Rows are points. Examples show where two turns around zero, p and q, send a point. Where does a point land after both, in the order given? Backwards means that the second turn is done in reverse. Each puzzle has new turns, and all numbers are rounded.

Turn p:
-5,41,9 => 1,33,26
33,-22,26 => 26,-37,14
-23,-19,-3 => -25,-11,-11
22,-6,-51 => 26,13,-48
9,10,-1 => 11,8,4
-36,-5,19 => -38,-6,14
Turn q:
18,14,24 => 12,13,28
6,3,-43 => -25,19,-30
-32,-19,23 => 14,-41,3
26,-18,-41 => -1,31,-41
-17,3,41 => 15,-27,32
-1,18,-5 => -16,6,8
Where do these land?
p, then q: -3,-13,-21 => -14,4,-20
p, then q: 1,-7,76 => 63,-37,23
p, then q: 14,12,-19 => -11,24,3
p, then q: 4,-5,-14 => -7,9,-10
q, then p: -16,13,-23 => -28,6,-11

Turn p:
-18,18,-25,-16,9,23 => -31,-7,-29,-3,12,12
-7,-4,21,19,-27,-60 => 10,13,45,-5,-6,-53
38,28,-21,8,14,17 => 24,2,-39,-30,10,12
-7,19,33,-22,-7,-6 => -6,31,15,13,25,1
-2,-36,-28,-7,-9,13 => -17,-21,4,-8,-34,20
-28,4,-7,5,-12,-5 => -23,-1,-2,8,-5,-20
44,0,19,12,40,-13 => 57,-13,7,-9,24,11
-20,-29,9,0,-8,32 => -14,-4,-1,34,-26,19
Turn q:
27,-14,36,-16,-17,-10 => 15,-13,31,17,-34,3
35,4,2,4,-6,16 => 18,27,3,14,-17,-1
-40,21,-8,-19,6,12 => -36,5,6,-30,19,-3
21,-26,-10,-4,-20,10 => 20,7,-3,3,-19,30
34,-2,1,-2,-20,-30 => 27,-13,-8,3,-37,-10
-31,4,3,-9,76,-30 => 9,-33,17,-18,67,-38
-25,10,-11,17,-3,11 => -26,6,-19,0,14,3
-21,4,-11,29,-16,20 => -28,12,-27,13,6,14
Where do these land?
p, then q: 12,16,-20,-13,-29,23 => -24,20,-7,-35,-7,0
p, then q: 10,-19,-31,-14,-1,29 => -16,20,1,-15,-4,40
p, then q backwards: -6,-14,-20,0,-42,22 => 3,20,-1,-3,-49,8
q, then p backwards: -13,-18,-11,-31,1,-14 => 23,-12,-23,-13,15,-14
p, then q backwards: 18,-16,-7,11,12,-24 => 9,-9,3,-25,10,-24
q, then p: 15,-4,24,2,-8,21 => 14,20,-13,17,-4,-16
q, then p: -40,34,34,31,36,-20 => 2,-55,34,19,16,-42
q, then p backwards: 5,20,30,13,32,-36 => -30,2,8,36,17,-35

Turn p:
-12,27,21,29,54,27,-15,-15,-43 => 35,13,17,-17,49,29,45,-30,-4
-34,51,-3,-10,3,3,23,-37,-17 => -32,27,30,7,38,30,10,2,31
4,-39,25,-16,-36,-11,-11,54,20 => 7,-17,9,16,-48,-34,-21,22,-48
-22,-5,-29,19,-4,19,4,-44,-24 => -9,-5,-28,29,37,27,17,-1,21
7,58,-22,24,-10,19,32,-25,-4 => -23,24,-2,-10,22,59,-24,-18,25
12,-26,54,17,19,-44,-4,5,35 => 37,-14,32,3,-56,-30,10,-24,17
-5,-32,-8,6,50,-1,-7,3,37 => 50,-22,-6,-14,5,-31,-4,10,29
13,-3,-57,-18,-16,-10,8,4,-32 => -32,27,-53,-6,4,0,3,25,-4
6,11,-26,-14,-50,-11,-22,40,9 => -28,22,-17,10,-12,-24,-45,5,-38
20,-27,19,-15,23,1,-22,-32,26 => 4,-47,3,-15,-4,-30,16,-19,21
12,-14,25,-23,-30,7,14,45,-7 => -9,-7,14,-5,-35,3,-7,28,-48
Turn q:
12,35,12,-28,-3,-25,4,39,-29 => 19,15,2,-11,-8,3,10,15,-65
-35,-35,18,-22,-22,-6,-52,3,30 => -60,-4,48,-28,-3,-8,-9,-24,5
12,-70,18,6,19,-25,24,-39,12 => 3,-49,1,-35,50,21,8,-6,44
20,14,9,-27,-2,31,2,-9,-54 => 41,-29,12,25,-30,14,-6,-9,-29
5,-22,4,-5,20,21,-27,25,27 => -22,12,26,7,22,9,-39,2,3
-11,-27,-6,-19,-13,13,30,9,-21 => -6,-32,11,12,-9,23,19,27,-2
-28,34,-72,20,-13,-33,-17,-19,-4 => -13,15,-50,-26,-54,-46,-5,21,17
-15,37,2,-26,40,32,3,26,17 => 13,54,21,13,-17,35,-21,12,-5
32,7,3,24,-13,-7,6,-27,30 => 19,6,-6,4,28,-36,11,-14,26
9,27,12,76,-12,-1,26,-8,-8 => 7,12,-63,36,20,-14,30,-25,6
Where do these land?
p, then q: 12,22,3,38,-5,14,-26,-73,25 => 2,-8,6,-15,6,3,-17,-31,86
q, then p: -7,16,-31,-11,-47,-39,-9,-29,11 => -36,25,11,13,-48,-23,-4,29,17
q, then p: 2,-6,1,-22,36,7,-8,8,-43 => -9,-28,-25,-2,16,1,11,-8,-44
p, then q: -13,-32,18,-26,-24,25,67,52,6 => -46,-15,21,53,14,4,-4,10,-69
q, then p: -1,12,-3,-19,32,39,-40,6,-24 => -16,-19,-7,21,18,-3,4,-49,-38
q, then p: -35,3,19,16,-1,0,21,41,-12 => 10,15,-1,10,35,43,-2,24,-7
q, then p: 28,12,30,-17,-12,-29,-25,-31,6 => -32,-9,9,-20,-22,-14,41,-9,26
p, then q: -18,-47,6,-2,13,7,36,32,-37 => 5,-7,-10,47,22,2,10,44,-40
p, then q: 27,-6,-23,14,-25,-18,-54,-3,31 => -8,-22,-25,-47,-24,-40,-12,-12,22
q, then p backwards: 9,18,-16,27,3,0,55,26,-7 => -28,-35,-35,11,3,2,13,6,-40
p, then q: -3,7,-4,2,30,-6,-16,-30,44 => 3,11,20,-39,30,-11,-10,-10,28

Turn p:
6,-22,-40,8,-14,-30,34,3,15,-6,-1 => -18,-32,4,-1,28,-14,29,37,0,-11,-7
-20,29,-34,13,30,28,-27,-28,-32,-13,-34 => -13,33,-3,40,-15,52,-8,-1,-35,-28,-16
-39,-5,27,12,56,5,-38,-38,1,-5,-9 => 3,-14,15,12,-18,35,-65,-35,-21,-19,-16
-4,4,21,-26,6,-11,-44,32,19,-32,5 => 23,-4,-11,-30,-8,33,-15,-5,24,38,-26
-12,22,28,6,41,24,43,-9,-27,-34,-33 => 23,41,58,22,-7,0,-9,-8,1,-36,-32
39,-49,0,-41,-47,-26,-8,9,-8,29,24 => 30,-37,-37,-44,11,-27,42,-3,-13,20,37
49,5,8,-29,-37,-28,5,3,42,32,8 => 0,-17,-47,-22,32,-35,30,-24,37,10,10
14,-36,-28,-19,-17,19,1,28,28,50,17 => -20,-21,-4,-14,35,3,28,-8,2,33,58
-25,55,6,16,29,14,35,-20,-27,-46,33 => 5,61,22,17,2,-20,-51,37,-11,-18,-34
-24,4,22,20,-17,29,-6,-22,4,-29,-11 => -26,20,17,-21,-39,4,-14,-7,-2,-17,-15
61,-30,11,19,-23,-16,-14,30,14,25,19 => 18,-35,-29,-12,-8,-14,20,9,47,7,51
-45,23,-21,22,-7,-9,19,10,-30,28,-18 => -24,3,15,55,-14,-17,13,8,-32,19,-12
Turn q:
31,-18,10,4,31,7,-1,37,16,-32,-30 => 9,-8,5,-17,43,15,16,-37,11,-34,-23
20,30,-6,15,-19,-32,34,4,28,15,-30 => 25,20,0,-4,-20,-36,35,-5,12,-35,27
9,8,10,-3,0,2,-18,33,42,-17,17 => 8,-6,2,-11,2,4,-30,2,16,-47,-21
18,-13,9,4,-21,24,10,19,2,-68,6 => -25,8,16,-29,7,35,-19,-39,-23,-36,4
-49,-3,18,-2,17,-20,-39,0,-46,-4,57 => -13,-60,6,-17,2,5,-42,44,-22,44,-4
-52,-58,1,-9,-12,-14,-18,0,-21,10,24 => -58,-39,-31,5,-1,8,-2,35,-15,22,-11
-24,66,19,36,17,22,46,-17,24,44,-38 => 24,48,44,32,27,-60,11,20,31,1,46
-28,-24,-27,1,3,-23,-48,-35,-22,-16,12 => -5,-16,-44,-8,2,-2,-17,16,-50,36,-18
39,14,24,-13,4,1,37,-41,26,24,-22 => 9,37,7,3,-21,-36,16,-41,44,14,6
-30,-15,-24,-31,-14,16,-40,-20,-21,18,14 => -15,7,-19,19,-16,22,-12,37,-21,38,-31
-6,-24,6,20,-20,7,-49,-7,-45,26,24 => -13,-44,5,42,-19,6,-12,8,-39,29,-19
51,-12,-37,5,16,11,39,20,24,-19,10 => 23,10,-26,-2,6,41,4,-43,28,-33,27
20,49,-3,-27,-2,-2,47,7,-7,18,-45 => 31,42,35,-14,-12,-3,53,3,27,1,18
Where do these land?
q, then p: 54,-10,26,-20,20,-16,-6,-15,-21,10,13 => -21,-25,-14,-21,8,-17,22,-41,-8,-34,18
q, then p backwards: -27,-40,-30,9,-27,28,23,-25,-39,7,-5 => -24,14,-55,7,-17,31,-24,14,-8,41,-5
p, then q: 16,31,8,-32,34,23,-12,-10,-17,-20,5 => 52,28,24,3,1,6,-16,-19,-8,9,-12
q, then p: 25,5,33,-34,18,-4,-6,-15,48,-20,40 => -23,-15,-45,-33,8,37,7,-40,5,2,-28
q, then p: 36,28,-4,29,25,-21,-10,-3,34,-41,26 => 32,-4,-56,-34,11,33,-6,5,-4,-31,-3
p, then q backwards: 18,43,30,3,26,-20,-30,15,20,-2,76 => -16,17,-16,-9,55,5,-11,-47,44,9,56
q, then p: -28,3,-57,3,-49,-9,3,4,3,35,-40 => -5,33,20,35,-6,-29,28,66,14,17,-7
q, then p: -10,11,30,-11,35,-44,-19,-19,3,-21,16 => 29,-39,-24,-10,27,16,20,-30,-15,15,-4
q, then p: -22,-6,-10,4,-60,-2,13,32,-16,-14,-31 => 14,38,45,-8,-21,-26,4,31,-18,16,-22
q, then p backwards: 13,-38,10,1,31,25,-44,6,-3,-4,0 => -25,19,-9,-22,32,-37,-10,-7,28,3,-20
q, then p: -15,-13,17,55,-32,53,-6,-26,-4,25,-50 => 0,-8,15,62,-48,-36,-46,20,-4,-20,-26
p, then q: -31,1,-31,0,-12,-23,64,47,-6,21,-24 => -18,-43,20,5,30,-44,40,0,35,-5,41
q, then p: -29,-16,-22,-8,-8,9,30,11,-3,23,-27 => -19,17,35,21,18,-17,-10,24,12,19,-2
